Each row is a point. The window is the flat piece filled in between its corners: a triangle in 3 columns, a solid with four corners in 4, and so on. A path goes straight from each point to the next, and from the last back to the first. List the points from which the path goes on through the window.

Window, 3 rows:
[[-21 -22 -27]
 [-30  -4   8]
 [ 28  85  24]]
Path:
(1): [-17 -29  40]
(2): [ 79  10 -39]
(3): [-30  41  10]
(4): [-36   8 -11]
(5): [ -7 -25  42]
(6): [33 58 25]
(7): [ 14  94 -11]
(8): [-43  41 -41]
Through the window after points: 4, 8

Window, 6 rows:
[[ 16  59  67  24  61 -39]
 [-10  37 -19 -30  33  -6]
 [ 47 -29   2 -37  26   3]
 [  4 -81 -30  15  58   2]
 [-24 -10   2 -32 -19  33]
 [ 88 -82 -70  14   7  93]]
Path:
(1): [-16 -17   1 -13  88  31]
(2): [ 76  33  21  59 -20 -30]
(3): [115 -16  20  26  -4 -41]
(4): [ 0  6  5 -2 73 23]
(5): [ 11 -40  -7 -24  61  14]
(6): [ -2 -34  -3  16  42 -31]
(7): [ 40 -10 -35  -1 -13  -7]
(8): [ 0  0 15 -5 86 27]
(9): [ 11  21  13 -37  64  21]
(10): [  4 -33   4   3 -44  -3]
(11): [-14  36  -3 -10 -21 -68]
(12): [ 22 -30  -5 -23  38  76]
Through the window after points: 7, 9, 11

Window, 9 rows:
[[ 45 -15  58   5   4 -64 -59  68 -50]
 [ 21  40  19  42 -13  20 -53 -23  40]
 [-28  24 -18  -7 -55 -20 -62  17 -44]
 [ -9  57  30 -66  49 -75 -44  60  18]
 [ 19  30 -22 -41 -97  39 -39  -3  -3]
 [  4 -21 -59 -39 -58 -16  87   3 -44]
 [ 45  20 -11  51  79   1  45 105   9]
 [ 39 -35  10  49 -34 -60  -3  94   7]
 [-44 -16  -6 -55 -55  25  46  21  -7]]
Path:
(1): [ 28  32  21  61   0 -12  35  54 -49]
(2): [  1   2 -34 -29   4  -3 -12  54  16]
(3): [ 47 -34 -12 -27  16 -30 -65  42 -18]
(4): [  3  74  27  15 -43 -41   7  39   5]
(5): [ 21  59   7  14 -24  -7  18  57 -10]
(6): [ 31 -37 -22  13  69   8 -26  49  25]
(7): [ 14 -18   0 -39   5 -26 -48  45  -9]
(8): [ 18  36  32  32   3 -26 -15  68 -15]
(9): [-11  38  43  26 -71 -10  47  92 -46]
(10): [ 16 -38 -64 -34 -12  18 -15 -38  14]
(11): [-28 -44 -43  -3  -1 -30 -18  30  14]
(12): [ 25  39  50 -23 -38 -24  12  68  -8]
(13): [-13  98  31  -6 -31 -20  -6  41   8]
(14): [ 20 -21 -10 -29  -2  -2 -27  18 -14]
(15): [-15 -40 -93  -2 -18 -51 -50  10  -6]
(16): [ 39  41  51  -2 -52  26  47  22  -7]
Through the window after points: 1, 5, 11, 15

Window (12 x 12):
[[ 33 -36  31 -18  41 -88  59  45  24   2 -44  14]
 [-47  19 -17  -1 -82  -5 -55   2   1  46  71 -28]
 [-41 -10  -5 -25  19  33   5  18 -37  29 -52 -43]
 [-54  36  31  -6   6  32  53  -5  -3 -20  16  -1]
 [-34   3 -10  10  14  10   7 -41 -11  23 -15 -95]
 [-44  12  14  63   3  33  53 -65 -31  67 -42  84]
 [ 68 -46   0 -76 -62 -91 -22 -42  90 -39 -30  56]
 [ 45 -50  40  -2 -41  90  81 -19  55 -47 -22 -21]
 [ 31  39 -11   3 -13  10  15  30   1 -32  -8 -36]
 [-54 -12 -20  33 -25  -6 -53 -11 -19 -13  40  -1]
 [-51  27  31  39  46  26  20  27  27  29 -46 -10]
 [-38   2 -49   2  35  51  29   8  14  29   9 -40]]
Path:
(1): [-83   6 -20   6 -12  -4  93 -54 -13   5 -55  -6]
(2): [  0   8  15   6  16   8 -41  21  12  25   5  -3]
(3): [ -7  16  13  -8  32  34  -2  12  -6  30   0 -41]
(4): [-94 -21 -36  79 -59  37  89 -43  -4 -19  -9  45]
(5): [-22 -22 -28  45 -78   0  31   1  52  -9 -84  11]
(6): [-10  37  37 -14  72  31  13 -14 -37  29  43 -38]
(7): [ 53   4  41 -27  64 -64  14  12 -17  23  75  63]
(8): [-36  -9  -5  17   5   7  30  12  22   9 -47 -24]
Through the window after points: 5, 7
